Rows are points. Each copy is the shape, with its points in the same order, stretched, turned, moved and blurred by noise. Say if it was mirrored as well.

Shape:
[[ 33 -43]
 [-41   2]
 [ -9  30]
 [  8 -39]
 [-33  36]]
Copy 1, 5 rows:
[[ 49   3]
 [-43 -25]
 [-43  25]
 [ 28 -17]
 [-70  15]]
Copy 1 is: only turned
Copy 2 (5 x 2):
[[ 39  51]
 [-41   9]
 [ -8 -28]
 [ 14  49]
 [-32 -33]]
Copy 2 is: mirrored

Shape:
[[ 18 -14   5 -59]
 [-35  10  46 -15]
 [ 70  -2 -36  16]
 [ 59  17   2   1]
 [ -9  -7 -16   6]
 [-19  16 -12  -6]
 [-21  -1  -9  31]
 [-79  -2  -4  -9]
 [-42   2  -9  -5]
 [ 42 -60 -32   0]]
Copy 1:
[[ 17  -7 -38 -15]
 [-35 -37 -11  11]
 [ 24  88  -5 -25]
 [ -9  55 -19 -35]
 [ -4  19  15   9]
 [-10   5  29 -12]
 [-14  17  37  24]
 [-14 -51  52  25]
 [ -9 -16  32  15]
 [ 50  48 -21  39]]
Copy 1 is: mirrored
Copy 2:
[[-44  14  34 -23]
 [-30 -51 -16  27]
 [ 65  76  12 -43]
 [ 36  54 -18 -38]
 [ 17  -4  25  20]
 [ -3  -5  14  41]
 [ 37 -21  11  34]
 [-30 -70  37  86]
 [ -9 -32  24  52]
 [ 42  27  64 -51]]
Copy 2 is: mirrored
Copy 3:
[[-12  24  48  55]
 [  4 -20  51 -34]
 [ -8   7 -68  88]
 [ -6 -29 -26  81]
 [ 17   9 -12  -1]
 [ 41  10  10   8]
 [  9   6 -24 -23]
 [ 33  36  43 -64]
 [ 27  20  19 -28]
 [-32  50 -36  42]]
Copy 3 is: mirrored
Copy 4 (10 x 4):
[[ 58 -14  19 -23]
 [ -5 -59  29  -6]
 [  3  47 -67  -6]
 [ 17  -6 -52  13]
 [-21   7  -5 -31]
 [-13 -24  -5 -35]
 [-50   8 -10 -23]
 [-37 -31  45 -58]
 [-23 -21  18 -44]
 [  6  93  -6 -20]]
Copy 4 is: mirrored

Shape:
[[ -5 -58 -69 -25  -5  -2]
 [-69 -14   2   6  22   7]
 [-26  42  23 -38  22   6]
 [-46 -16 -40  51 -40  25]
 [-32  12   8 -47  24 -13]
 [-60   2 -80  -8   5 -15]
 [ 21 -40  10  13 -28 -32]
 [ 35  10 -10  27 -44 -59]
 [ -3 -30 -15 -10   2  27]
 [  7 -20  10  36  16 -20]
 [ 18  16   6  45 -25   3]]
Copy 1, 11 rows:
[[ 10 -60 -91  14 -39   2]
 [ -7  -2  34 -39 -74 -19]
 [ 44  13  60  22  -8   9]
 [-80 -32 -12   7 -63 -18]
 [ 42   5  32  17 -21 -14]
 [-11   3 -45  20 -83  -4]
 [  0 -27 -42 -10  30 -68]
 [-19  16 -43  20  56 -70]
 [ -3 -52 -22  -9 -17  14]
 [-19  15 -27 -44   4 -35]
 [-53   0  -1  -6  23 -19]]
Copy 1 is: only turned
Copy 2 (11 x 6):
[[ 50 -62 -40  11  27 -20]
 [ -8 -17   7 -31  67  -2]
 [ 20   9  57  -6   4  42]
 [ 27   3 -64 -17  66  -8]
 [ 12 -22  49   6  20  27]
 [ 82 -50 -24   8  90  -5]
 [-53 -26 -29  43 -27 -38]
 [-21   3 -26  83 -18 -39]
 [ 16 -18 -10 -14  14  -6]
 [-41 -20  -4  16   3 -64]
 [-24  31 -29  18  -9 -21]]
Copy 2 is: mirrored

Shape, 15 rows:
[[  5  28 -33   7   3 -40  18  14  52]
 [-11  -6  36  33  19  29  43 -44 -27]
 [ 27 -14  54 -52  15  22  45 -17  13]
 [ 17  27 -35  10 -21  -8  22  34  56]
 [ 23  38 -17 -49 -49 -11  40 -18  26]
 [-27 -17  53   0 -10  12   0 -37   7]
 [ 16  31 -27 -53 -10 -44  43  13  18]
 [ 42  -1  36 -36  22  27  12 -13  -4]
 [-17  22 -24   4 -12 -42  -2  29  56]
 [-43 -19  22  13  17   4  61 -42   0]
 [-13 -12   3   4  24   8   9 -40 -31]
 [ 12 -20   1 -13 -39 -28  45  10  -9]
 [-41  62 -28  18  -7 -27  21  55  12]
 [-40 -28  -4  -2  20  50  19 -13   6]
 [-42 -39  11  14  11  20  39 -27   1]]
Copy 1 (15 x 9):
[[-10 -11  60 -47  -6   0  34  22  31]
 [-31  -7  -1  54  53  -7 -20 -23 -44]
 [ 42 -11  20  78 -29   8  33 -17 -36]
 [ -6 -15  46 -38   0  12  60  11  61]
 [ 48   2  45 -23 -40 -27  66 -33  46]
 [ 20   3  18  51  19  14 -24 -19   0]
 [ 31   9  49 -33 -63  -2  61 -14   0]
 [ 16 -19 -10  64 -45  -8  30   3 -26]
 [ -3   3  62 -47 -13  25  25  18  47]
 [ -5  17  36  35  69  11 -17 -24 -46]
 [-10   8 -12  26  19  -8 -13  -2 -39]
 [ 46  -6  26 -11 -13  35  35 -52  -1]
 [-65  32  49 -43 -22  33  30  -3  22]
 [-10  36  -4  48  61  22  15  12 -15]
 [  3  22  18  37  73  29  -8 -14 -28]]
Copy 1 is: only turned
Copy 2 (15 x 9):
[[-44 -14  46 -29  26 -14   6  26  14]
 [ 54  18  -5 -14   9  -9 -39   8  -2]
 [ 32 -55 -31  16  27  34 -46  11 -14]
 [-30 -33  33 -24  34 -18  22  24  24]
 [  7 -59  -6 -36   8  -4   7  17 -19]
 [ -3 -18 -29  14  21 -52 -38  -6 -28]
 [  5 -45  54 -22   5  23   9  10 -21]
 [ 27 -24 -35  25   9  33 -22  -7  10]
 [-56 -20  46 -17  38 -43  25   8  -7]
 [ 38   0  23 -36  18 -18 -77  11 -13]
 [ 29  20  17 -15 -13   1 -34 -29   5]
 [ 46 -61  34   3 -14 -37   3  22 -39]
 [-10   8  95 -35  61 -15  44  14 -10]
 [ 25  -7  15 -35  40  -9 -52 -47  38]
 [ 37  -8  24 -31  15 -33 -64  -9   4]]
Copy 2 is: mirrored
Copy 3 (15 x 9):
[[ 29  52   5   5  57   3  24  50  21]
 [  3 -12 -47  37  14  47 -28 -48 -14]
 [ 35  32  46  16 -29  45   6 -38 -30]
 [ 10  37  13 -16  27  23 -14  71  29]
 [ 68  44  -9 -26 -55  47  42  41  30]
 [ 18  -9  -2  52 -14   6   5 -40  31]
 [ 44  71   7 -46  -5  21  43  30  -3]
 [ 35  15  29   6 -10   9   5  -9 -42]
 [ 18  47  14   1  47 -19  14  37  48]
 [  6  -4 -23  41  17  68  -9 -73  22]
 [  8 -26 -28   0  23  10   5 -45 -15]
 [-30  33 -15 -15 -45  29  37   2   8]
 [  6  67 -24 -74  50 -27 -48  37  28]
 [ -5 -49  20   4  27  50 -44 -61  21]
 [-22 -33  -5  35  18  53 -22 -62  30]]
Copy 3 is: only turned
